Each row of a before or after table is a point. The points were changed in one or more steps. Then noise was added and the rows were shuffled. The steps act on how far a point lies along the listed directions, d1 being the first. Write out the steps. A step turns or swaps two directions, mirrors them in a line or flattens them onto one, adds a multiple of one to another, or multiplies one. Angles are multiples of 10 degrees, from the lower direction toward the higher: turns from -170 to 170, lines from 10 to 170 but not 90. Use the fewest steps. Two steps may share a direction if one is a turn and the other turns, adds or multiplies; they go together, in the order done. Otherwise the lowest direction goes first.

Directions:
(1): -16 33 46
(2): 36 43 -18
(3): 44 -23 32
Before, 14 rows:
9 -31 -43
-9 61 19
21 12 -41
-6 80 51
-50 1 37
-25 9 -49
25 2 -19
-9 -15 3
4 3 -12
-59 10 42
6 6 -39
27 26 -54
39 64 31
-65 59 17
After, 14 rows:
57 -25 64
25 -49 35
-8 25 -11
-9 36 11
-10 -5 4
-42 31 2
-2 60 8
-7 38 1
86 -33 6
22 -42 29
-11 39 38
55 -14 16
60 -3 -24
-2 10 8
Steps: turn d1 and d3 by 120 degrees; multiply d2 by 0.7

Directions:
(1): -27 -13 -15 44 -24 24 61 -37
(2): -15 -31 0 -7 -20 -86 13 -8
(3): -41 58 20 16 -12 -14 21 53
(4): 48 4 -48 52 22 -21 8 31
Before:
-26 -33 7 -13 -41 -134 42 -20
13 20 -8 9 21 43 10 43
-13 30 9 -17 1 42 0 -13
-3 25 19 -27 5 17 4 12
30 17 -25 -11 10 41 0 -22
-16 38 2 16 14 25 20 33
-21 44 -3 -7 -9 29 1 7
46 16 -3 -14 32 6 -50 15
After, 8 rows:
-4 -9 0 -44 -15 8 6 -53
-58 27 26 -2 -14 -4 37 16
4 33 25 -42 13 8 -16 29
-24 26 13 -18 -6 38 8 -21
-41 43 6 -13 -19 16 11 2
-39 -3 34 -44 -11 -16 9 19
48 9 42 -108 41 -64 -131 39
69 24 -77 100 21 -18 55 34
Steps: multiply d1 by 3; swap d2 and d4; multiply d3 by 1.3

Directions:
(1): 20 -71 54 19 -14 6 -10 -5 39 3 -52 -25
(2): 51 -7 -38 -3 4 -29 -66 9 -34 9 -1 -58
(3): -14 5 26 -39 18 52 2 -5 24 -9 53 -71
(4): -59 46 9 43 -31 -23 -37 28 38 21 -7 -29
(5): -29 12 28 -71 16 -48 4 27 -16 -37 -46 -12
Before (12 x 12):
41 -89 47 -69 30 13 33 -10 -18 -32 -59 13
-47 55 -4 11 16 46 35 17 13 -20 45 4
-32 39 0 13 5 26 11 2 3 6 34 18
46 -83 26 -62 30 -19 3 -19 -31 -25 -37 32
16 -54 18 -88 26 -43 5 25 -33 -50 -52 44
-8 12 19 9 11 31 42 -5 9 -21 16 26
33 -80 11 -14 7 -25 -32 10 -28 -12 -39 6
-49 30 -15 1 -6 31 63 -13 25 10 43 43
-59 15 8 57 -9 6 14 -17 12 11 -3 24
-11 18 12 -32 42 48 3 -22 -35 -2 40 -12
-38 -12 57 -51 9 -33 -20 -6 29 -19 -67 -67
3 9 -29 6 -14 -3 23 -18 -11 -4 -1 67
After (12 x 12):
-6 22 -1 52 -6 20 21 -2 9 -2 14 31
-50 63 -10 36 6 -12 -29 5 -25 24 -2 23
36 -88 16 -3 0 -28 -38 9 -19 -10 -53 6
53 -74 -7 37 -13 -50 -51 -9 -17 16 -57 45
54 -79 -3 76 -35 -28 -45 1 0 34 -82 26
-44 70 -27 41 6 39 20 19 9 -2 52 11
34 -44 6 38 -10 3 -73 -31 32 33 -23 -96
-31 -10 15 11 21 53 36 -39 3 -5 39 -2
82 -66 -56 40 -14 -25 -68 6 -28 20 -11 30
-32 47 -6 10 8 26 15 2 -3 6 44 23
13 6 -31 -13 1 16 31 -25 -20 -11 19 59
-43 42 -38 24 -11 31 48 -14 21 25 56 46
Steps: multiply d1 by 1.3; mirror d2 and d5 in the line at 30 degrees; swap d3 and d4
